Each row of a before or after table is a point. One or more steps were done to the points. Then noise was added and the rows were shuffled. The steps act on how far a point lies along the listed directions, d1 being the first. What was done? A step turns or swaps two directions, mirrors them in a line or flattens them onto one, adds a multiple of one to another, or multiplies one. Angles are multiples of 10 degrees, from the lower direction toward the higher: turns from -170 to 170, lines from 10 to 170 but not 90. Use the fewest steps. Two steps may share a direction if one is a turn and the other turns, adds or multiplies; they go together, in the order done. Otherwise the lowest direction goes first.

Directions:
(1): [4.9 1.0]
(2): [ 1.0 -4.9]
Before (13 x 2)
[[-0.5  0.1]
 [-4.5  1.1]
 [-8.6 -1.7]
 [ 1.1 -3.5]
 [ 2.4  0.0]
 [-2.6 -4.5]
 [-3.6  0.9]
 [ 4.3 -4.7]
 [-3.7  5.4]
 [-0.9 -1.0]
 [-4.8  0.6]
 [-6.0 -2.9]
 [-2.6 -1.0]]
After (13 x 2)
[[-3.6  3.1]
 [ 2.2  4.3]
 [ 1.3 -1.8]
 [-6.3  0.3]
 [ 0.1  1.2]
 [ 3.9  1.0]
 [ 6.3 -1.0]
 [-0.8  2.5]
 [-3.3  8.0]
 [-3.0  3.9]
 [-0.4  6.4]
 [-2.6  2.5]
 [-0.4  0.3]]
Steps: mirror d1 and d2 in the line at 40 degrees

Directions:
(1): [-1.7 -0.1  5.6  6.1  4.2 -2.0  2.1  0.3]
(2): [-4.5  0.4 -6.8  4.7 -0.2 -1.2  0.1 -2.9]
(3): [-3.7  1.5  1.1 -4.7  3.3 -5.4 -3.6 -2.3]
(4): [-0.2 -6.5 -0.4 -0.5 -3.2 -5.9  2.3  2.3]
(5): [ 1.5  3.7  1.4 -1.1 -3.1 -2.3  5.8 -5.5]
(6): [-1.9  0.2  3.8  2.5 -6.5  0.2 -5.3 -1.8]
Before (8 x 8)
[[ -1.6   2.1  -1.8  -8.1  -5.1  -5.6  -2.0  -4.6]
 [ -2.0   0.6  -1.2  -1.3   1.1  -1.4   5.4  -1.6]
 [  1.2   4.2   2.3  -1.5   2.2  -1.7   4.1  -3.3]
 [ -1.4   2.5   0.9   1.3  -0.3  -1.1  -0.3  -2.4]
 [ -1.8  -1.7  -3.0  -4.8   5.1  -2.0  -0.3  -0.3]
 [  0.2  -5.6  -4.1  -1.4 -10.1   1.0  -1.6  -0.3]
 [  2.4  -1.4   5.6   0.3   1.7  -1.1   5.7   3.9]
 [  3.8   2.7   1.1  -3.2   0.5   0.2   1.2  -0.7]]
After (8 x 8)
[[  1.5   2.5  -3.0   3.1   3.2   2.0   2.2  -0.4]
 [ -0.3   2.7  -0.7  -4.1   4.9   0.6   5.7  -0.9]
 [ -0.4  -2.9  -1.1  -0.7   9.7  -2.7   6.2   1.3]
 [ -0.9   1.4  -9.1  -2.2  -0.1  -0.5   5.3  -1.4]
 [  2.8  -3.2   9.6   3.3 -11.1   1.5   0.7  -1.1]
 [ -1.7   4.1   9.3   7.6  -0.2  -1.8   2.1  -3.5]
 [ -1.4   2.6   2.0  -0.1  -0.7  -0.1  -3.4  -1.8]
 [ -0.3   5.4  -3.2  -0.7   5.6   1.4   2.1  -2.6]]
Steps: turn d1 and d3 by -130 degrees; turn d2 and d3 by 150 degrees; turn d4 and d5 by 50 degrees; multiply d6 by 2
